Rows are points. Examples show where two turns around zero, p and q, send a point. Where does a point land after both, in the order given? Backwards means that the second turn is done in reverse. Each puzzle has new turns, and all numbers are rounded.
(in the rows, 128 means zero)

Turn p:
[145 142 122] -> [144 143 125]
[138 146 175] -> [146 127 176]
[108 165  81] -> [103 179 102]
[126  86 125] -> [124  90 110]
[123 100 137] -> [123  99 127]
Turn q:
[105 147 130] -> [109 150 134]
[125 133 119] -> [128 136 121]
[136  62 115] -> [127  70  93]
[122 167 161] -> [122 154 172]
[130 163 140] -> [133 155 152]
[150  96 102] -> [149 102  95]
Where do these land?
q, then p: [150 103 162] -> [139  82 135]
p, then q: [133 143 153] -> [132 121 156]
q, then p: [ 84 148 109] -> [ 93 166 132]
q, then p: [145 117  89] -> [145 141  90]

Turn p:
[164 115 136 136] -> [159 117 146 143]
[ 98 136 180 105] -> [ 79 148 165 136]
[107 160 108 144] -> [115 143  87 134]
[132 155 117 112] -> [134 158 118 121]
[138  75  99 144] -> [152  73 123 108]
Turn q:
[ 97  79 155  93] -> [102  85 124  75]
[119 148 127 179] -> [102 151 141 169]
[124 132 129  93] -> [142 132 120  96]
[110 142 107 111] -> [129 149 103 115]
[182 147 137 134] -> [172 130 158 151]
[135 119 113 160] -> [120 121 122 163]
Where do these land?
q, then p: [ 75 172 147 121] -> [ 89 187 118 120]
p, then q backwards: [148 128 113 128] -> [145 133 120 113]
p, then q: [126 164  90 143] -> [152 150  91 152]
p, then q: [151  84 185 135] -> [ 95  88 183 129]
q, then p: [132 122 114 125] -> [139 121 120 123]
p, then q: [ 99 123 119 138] -> [113 124 101 120]
q, then p backwards: [166 104 128 106] -> [157  95 109 142]

Turn p:
[124 152 181 181 125 138] -> [ 98 114 193 109 154 121]
[158 116 114 104 139 145] -> [144 113  98 136 137 155]
[133 144 106  96  89 116] -> [140 117 119 141  74 135]
[117 107 114 118 118 149] -> [106 134 102 139 123 136]
[114 158 145 181 168 157] -> [114 141 179 149 185 125]
[107 103 132  83 147  81] -> [159 169  97  89 109 119]
[143 117 104 133 110 110] -> [135 107 110 134 114 106]
Turn q:
[173 154 169 106  97  89] -> [ 81 179 145 119  84 113]
[158  92 150 137 105 122] -> [110 106 132 133  81 111]
[104 140 110 151 120 119] -> [116 121 129 149 161 129]
[158 115 161  85 102 108] -> [ 97 145 125  91  82 110]
[137 165 101 141 100 154] -> [140 154 111 162 148  95]
[ 76 146 108 128 128 159] -> [143 125  88 135 176 141]
[102 132 106 133 168 151] -> [168 118 126 127 160 152]
[134  86 114 121 166 106] -> [143  92 165  96 124 136]
[110 122 131 149 165 143] -> [154 111 131 139 136 163]
Where do these land?
p, then q backwards: [ 95  86 112 147 167 155] -> [ 94 180 114 121  88 126]
p, then q: [142 148 117 121 144 167] -> [160 115 122 160 119 142]
p, then q: [105 158 144  98 145 100] -> [123 180 119 135 104 115]
p, then q: [144 154 154 167 136 156] -> [137 110 121 124 101 180]
q, then p: [ 95 156 110  78 104 127] -> [178 171 122 155 123 136]
p, then q: [138 110 121 130 119  98] -> [114 123 145 108 130 105]
p, then q: [160 112 102 137  75  95] -> [ 89  80 140 112 124  86]
q, then p: [144  99 164 146 134 127] -> [ 84 109 121 124 109 127]
